Every row gives one point. Each copy is the shape, with its points in the same order, turned, moved and blurred by noise. Is it also mirrored, or only turned?

Shape (7 x 3):
|  13 |  51 | -16 |
| -18 |  10 |  51 |
|   0 | -36 | -46 |
|  14 |  36 | -42 |
| -68 |  34 |   9 |
| -13 | -19 | -45 |
| -25 | -48 |  -2 |
Copy 1 (7 x 3):
| -21 |  -2 |  61 |
|  -4 |  51 |  -7 |
| -24 | -52 | -16 |
| -33 | -23 |  49 |
| -68 |  49 |   4 |
| -43 | -42 |  -9 |
| -15 |  -7 | -46 |
Copy 1 is: mirrored
Copy 2 (7 x 3):
|  36 |  38 | -29 |
| -17 |  24 |  44 |
| -18 | -31 | -58 |
|  32 |  23 | -47 |
| -42 |  62 |  -7 |
| -21 | -13 | -53 |
| -43 | -34 | -15 |
Copy 2 is: only turned
Copy 3, 7 rows:
| -10 |  45 | -21 |
| -37 |  -8 |  40 |
|   1 | -41 | -56 |
|  -4 |  33 | -47 |
| -86 |   6 |  -9 |
| -15 | -27 | -58 |
| -23 | -61 | -16 |
Copy 3 is: only turned
Copy 4 (7 x 3):
|  25 |  55 | -23 |
|  24 |  10 |  54 |
| -28 | -20 | -36 |
|   7 |  47 | -41 |
| -30 |  54 |  49 |
| -30 |  -1 | -25 |
| -27 | -30 |  14 |
Copy 4 is: only turned

Shape (8 x 4):
|  -86 |    4 |  -24 |    1 |
|  -19 |   17 |  -20 |  -55 |
|   27 |   -7 |    5 |   18 |
|   23 |    6 |   15 |   21 |
|   13 |    8 |  -35 |   31 |
|   23 | -114 |   46 |   -9 |
|   15 |   19 |  -26 |   22 |
|  -33 |   16 |   56 |  -24 |
Copy 1 (8 x 4):
| -11 | -94 |  11 |  23 |
|  33 | -50 |   0 | -38 |
|   4 |  22 |  -4 |  11 |
|  -1 |  22 |  11 |   9 |
|  30 |  -2 |  -7 |  41 |
| -82 |  29 | -78 | -30 |
|  33 |   0 |   5 |  28 |
| -33 | -27 |  44 | -39 |
Copy 1 is: mirrored
Copy 2:
| -54 | -31 |  -3 | -27 |
|  -3 |  26 | -43 | -17 |
|  34 |  14 |  18 |  37 |
|  41 |   3 |  21 |  27 |
|  17 | -18 |  -4 |  54 |
|  -1 |  97 |  88 |  27 |
|  20 | -13 | -13 |  42 |
|  26 |  10 |  20 | -54 |
Copy 2 is: mirrored
Copy 3 (8 x 4):
| -76 | -62 | -21 |  -6 |
| -21 |   5 | -40 | -49 |
|  12 |   4 |  18 |  14 |
|   3 |   8 |  14 |  22 |
| -27 |  16 |  40 |   3 |
|  89 | -81 |  29 |  -4 |
| -25 |  13 |  22 |   2 |
|   0 | -29 | -65 |  18 |
Copy 3 is: mirrored

Shape, 10 rows:
|  -8 | -51 |  47 | -18 |
| -15 | -53 |  34 | -43 |
| -40 |  -2 |  53 | -34 |
|   8 | -10 |  35 | -12 |
|  25 |  20 | -48 |  -6 |
| -59 | -19 |  16 | -32 |
|  87 |   2 | -54 |  -8 |
|  18 | -15 | -39 | -16 |
| -63 | -29 |  42 |  14 |
|  49 |  16 | -44 | -26 |
Copy 1:
|  28 | -46 | -38 |  23 |
|  21 | -44 | -18 |  52 |
|  36 |  17 | -36 |  63 |
|  33 |  -9 | -41 |  13 |
| -26 |  32 |  23 | -34 |
| -14 |   3 | -25 |  68 |
|  -9 |  -1 |  38 | -80 |
| -31 |  -1 |  20 | -11 |
| -10 | -11 | -74 |  55 |
|  -7 |  28 |  34 | -43 |
Copy 1 is: only turned
Copy 2 (10 x 4):
| -30 |  31 |  42 |  24 |
| -37 |  36 |  17 |  34 |
|   8 |  64 |  17 |   0 |
| -17 |  16 |  27 | -14 |
|   3 | -51 | -28 | -26 |
|  19 |  41 |  -2 |  35 |
| -48 | -82 | -22 | -43 |
| -17 | -40 | -20 |   2 |
|  35 |  36 |  49 |  38 |
| -27 | -48 | -38 | -36 |
Copy 2 is: only turned
Copy 3:
|  15 | -11 | -28 |  32 |
|  29 | -29 | -27 |  14 |
| -17 | -51 | -20 |   3 |
|  -7 |   2 |  10 |   3 |
|   9 |  42 |  41 | -56 |
|   9 | -45 | -39 | -24 |
|  40 |  73 |  87 | -24 |
|  35 |  26 |  21 | -41 |
| -25 | -16 | -70 |   0 |
|  27 |  26 |  69 | -43 |
Copy 3 is: only turned
